Each row of a before or after table is a point. One or more steps were done to the points. Then noise was added and the rows were shuffled. The steps act on how far a point lies along the listed directions, d1 being the first. Write out the steps. A step turns or swaps two directions, mirrors them in a line or flattens them onto one, adds a multiple of one to another, or multiplies one. Angles are multiples of 10 degrees, from the lower direction toward the higher: turns from -170 to 170, lines from 10 to 170 but not 90. Use the fewest steps. Two steps may share a direction if one is a turn and the other turns, adds or multiplies; they go together, in the order done. Otherwise the lowest direction goes first.

Directions:
(1): [  7 -56]
(2): [56  7]
Before (9 x 2):
[[-37  29]
 [-48  -5]
 [-16  -5]
 [-17 -12]
 [ 21  -8]
 [ 22  45]
 [ 13  20]
 [-18  31]
 [ 19  42]]
After (9 x 2):
[[-94 -12]
 [-68   6]
 [-32   9]
 [ 47  22]
 [-36 -10]
 [ 51  20]
 [-31  -3]
 [ 42  -1]
 [ 33  12]]
Steps: multiply d1 by 0.4; multiply d2 by 2

Directions:
(1): [12 64 23]
(2): [-27 -17  61]
(3): [ 62 -20  22]
Before (8 x 3):
[[ 68  26 -26]
 [ 32   3 -32]
 [-56  33  27]
 [ 19 -11 -25]
 [ 90  50 -20]
 [-60 -31  72]
 [-24  -2  42]
 [ 60  14 -22]]
After (8 x 3):
[[-18  50   7]
 [  9 -27  -1]
 [ 16   8   7]
 [ -9  -4  -4]
 [  6  16   5]
 [ -7  43   9]
 [-40  73   4]
 [-37 -41 -26]]
Steps: turn d1 and d3 by -90 degrees; multiply d2 by 0

Directions:
(1): [ 34 -41  56 -19]
(2): [ 61  16 -36 -33]
(3): [-16 -64 -42 -15]
(4): [ 35 -18 -11  68]
Before (12 x 4):
[[ 23 -68  92 -78]
 [  4  26  -1  24]
 [-21  14 -14  33]
 [-20  -3 -23  25]
 [ 28  44 -33  24]
 [-40   3  14 -48]
 [ 49  -2 -12 -15]
 [-36  11 -16   7]
 [ -1 -19  -9  28]
 [-25 -13 -21  17]
 [-16  13 -16  44]
 [ 49   7 -45   6]]
After (12 x 4):
[[  2 -24 -24   2]
 [ 35 -25  -4  -8]
 [-23 -54  31  10]
 [-63  99 -45  67]
 [ 38  -4   8 -18]
 [ 33 -31  -9 -33]
 [-15 -45  26 -32]
 [ 30 -24  -4 -35]
 [-39 -25  17  20]
 [ 23  55  21  19]
 [ -5 -14   4 -33]
 [ 30 -14  -3  -1]]
Steps: turn d1 and d2 by -160 degrees; swap d3 and d4

Directions:
(1): [-51 -22  -2 -27 -59 -40 -12 -60]
(2): [-29  43   2 -41 -35  32 -58  51]
(3): [ 32 -73  38 -46  17  29 -38  -9]
(4): [ 51  12  29 -25 -68  15  59   9]
(5): [ 12  46  50 -47  40 -63   0  -5]
(6): [ 57  32 -66 -28   3   9 -27 -49]
Before (11 x 8):
[[ 17 -16  41 -13  45  20 -26  19]
 [ 40  40  31 -92  29   7 -47  24]
 [  8 -29  21 -21 -22  28  -9  19]
 [-53  23 -17  10 -35 -24 -31 -23]
 [  1 -61  39  30 -18  15   5   0]
 [  2 -12  14 -16 -33   3  32  -3]
 [-29 -10 -50  12 -95  16  29 -39]
 [-25 -16  17 -14 -22 -11  44  -8]
 [ 69 -10   3  -3   1  16  49  -8]
 [-21 -37  28 -36  33 -25 -32 -34]
 [-13 -20  -9 -23 -32 -39  -2 -35]]
After (11 x 8):
[[-42  -6   3  21   5  -3  -7  29]
 [ 21  15  29 -43 -30  -2 -28 -16]
 [-21  14  31 -43  42 -58 -20 -24]
 [-39  43 -78  22 -37  57 -15  35]
 [-22  -5 -27  42  61 -30   6 -17]
 [-23 -38  -3  -7  19  11   1 -16]
 [ -6  -7   0  44 -28  37  18  25]
 [-22 -31  43  38   7 -17   4   7]
 [-32 -19  -8   0  28   1 -18  -9]
 [-10 -15 -27   7 -10 -20   2  -6]
 [-24 -13  -9  30 -54  33  50  -6]]
Steps: multiply d1 by 0.4; turn d3 and d6 by 130 degrees; turn d5 and d6 by 150 degrees; multiply d4 by -1
